Rows are points. A path goes straight from each point to the next, and from the last back to the first. The post is the endless flat space through its rows: a point in 2 columns, a line in 3, a plane in 4, and so on, so that a path can go around it. How many times does the path go around the post? Going back the other way cancels.
In the rows, zero is written as 128.

Post (1 x 2):
[[113 143]]
Path (28 x 2):
[[ 91  90]
 [ 55 135]
 [ 94 186]
 [145 178]
 [128 146]
 [126 197]
 [ 88 168]
 [ 93 154]
 [115 178]
 [133 165]
 [131 133]
 [118 104]
 [ 68 111]
 [ 72 130]
 [121  83]
 [150 130]
 [126  95]
 [ 80  90]
 [ 62 130]
 [ 94 190]
 [136 195]
 [151 141]
 [128 114]
 [102 124]
 [138  97]
 [159 140]
 [162 146]
 [126 122]]
Times around: 2

Post (7 x 8):
[[196 121 113  94  72 108 133 205]
 [ 94 128 134 158 100  64 122  96]
 [118 112 125 180 123 139 113 120]
 [196 142  37  70  64 117 121 172]
 [104 132 149 157 135 143 179  84]
 [ 85 125 130 119 170 155 140 118]
 [112  98 160  88  98 193 125 113]]
Path (12 x 8):
[[125 113 110 167 130 101 148 137]
 [180 110 176 107  97 130 164  77]
 [136 121 155  78 121 138 129  77]
 [144  94 112  94  82  94 123 109]
 [111 100 104 134 114 116 183 121]
 [ 88 139  72 129 107 138 109 118]
 [142 134 181 104  36 110  54 170]
 [ 95 137  93 113  68 106 103 125]
 [143 186 140 145  85 147 156  98]
 [147 139 165 179 163 149 104 120]
 [138  88  81 140 178 180 141  96]
 [119  61 110 115  78 160 152 135]]
Times around: 1

Post (17 x 18):
[[119 117 150 138 125 146 178 143 142  94 151 105 104 115 148 159 106 128]
 [118 133 146 155 158 142 141 148  87 107 132  94 168 141 135 131 106 108]
 [128 108 102 170 180 120 116 172 152 116  90 133 126 123 147 133 142 160]
 [138 118 157 154 145 144 147 113 172 127 141  96 163 114 131 100  80 148]
 [ 87 151 113 143 170 175 143  91 119  93  98 107 126 119 172 147 110 116]
 [141 160 144 167 166 101 120 100 105 150  78 141 121 133 106 136 110 114]
 [137  92 138 153 155 122 134 144 145 135 152 188 113 125 179 181 157  89]
 [111 184 119 114 151 162 125 120  91 177 136  66 116  87 160 131  96 167]
 [145 111 128 136  89 138 142 154  96 124  97 134 130 128 127  82 144 142]
 [166 179  85 127 169 139 108  84 136 126 132 129 147 153  97 148  72 144]
 [160  70 163 160 118 150 108  73 188 117 153 107 163 157 123 128 167 121]
 [101 109 163 100 102 147 131 176  80  73 199 144  87 136 162  97 105  92]
 [173 111 151 117 156 124 145 131 100 153 129 135 143 113 109  94 179 144]
 [109 100  99 161 129 159 168 128  81 137 123 120 117 103 147 105 157 149]
 [125  52 108 111 141 145 151 105 144  90 127 129 136 158 129 141 105 142]
 [ 88 115 129 107 127 177 162 168 176 140 192  84 154 144 154  85 150 128]
 [122 164 118 164 143 124 119  89 147 113 158 121 115 175 196 122 118 111]]
Path (23 x 18):
[[ 88 129 125 168 155 130 140 123 140  91 104 122 139 108 149  98 154 106]
 [129  85 120 126 207 155 125  99 132 136 146 125 143  85 109 121 116 134]
 [ 80  88 180 133 106 163 112 114 118 115 114 129  98  66 159 128 104  76]
 [121 109 153 125 129 166 135 172 105 127  74  75 150 110 121 118 138 139]
 [158 150 144 201 184 148 141 162   7 133 123 136 160 113 196 138 152 118]
 [146 154 106 205 144 127 137  94 107 182 131 143 148 127 170 149 130 139]
 [154 171 150  82 114 118 115 103 131 138 155 112 154 158  94 108 104 123]
 [114 138 141 140  95 148 143 118 147  86 117  86  78  96 109 174 100  92]
 [ 69 157 122 122 151 154 104 134  76 116 183 104 119  88 172 107 100  87]
 [161 113 130 146  78 139 106  89 171 130 119  92 142 134 132 102  93 116]
 [151 106 122 161 139 170 114 105 134 107 107 117 110 166 154 100 149 138]
 [168  79 118 134 111 170 188  91 165 126 184 136 118 124 155 137 165 173]
 [109 103 158 137 132 164 121 129 100 119 181 107 154 102 125 101 115 138]
 [147 154 132  96 150  87  89 102 131 121 119 108 100 158 128 131 132 150]
 [122 116 126 112  93 139 135 128 153 106 176 125 153 147 115 126 143 110]
 [148 119 135 192 154 105 130 142 130 168 170 127 189 114 143 132 108 153]
 [ 67 152  99 180 132 106 179 104 139 100 112  83 116 136 129 129  72 114]
 [ 86 143 144 108 181 158 100 150 160 123 161  85 130 152 164 135  95  93]
 [137 142 107 161 163 163 122 122 181 104 112 119  97 138 120 117 139 162]
 [114 132 126 133 161 161 123 167 107 113  79 180 116 132 157 114 112 147]
 [ 92 189 102 132 149 164 122 139  91 118 118 114  99 164 124 141  87 113]
 [110 176 160 112  90 138 177 168  95 145  90  96 104 118 165 110 114 164]
 [130  78 110 121 104 130 160  27 193  76 171 158 108 149 110 217 108 126]]
Times around: 3
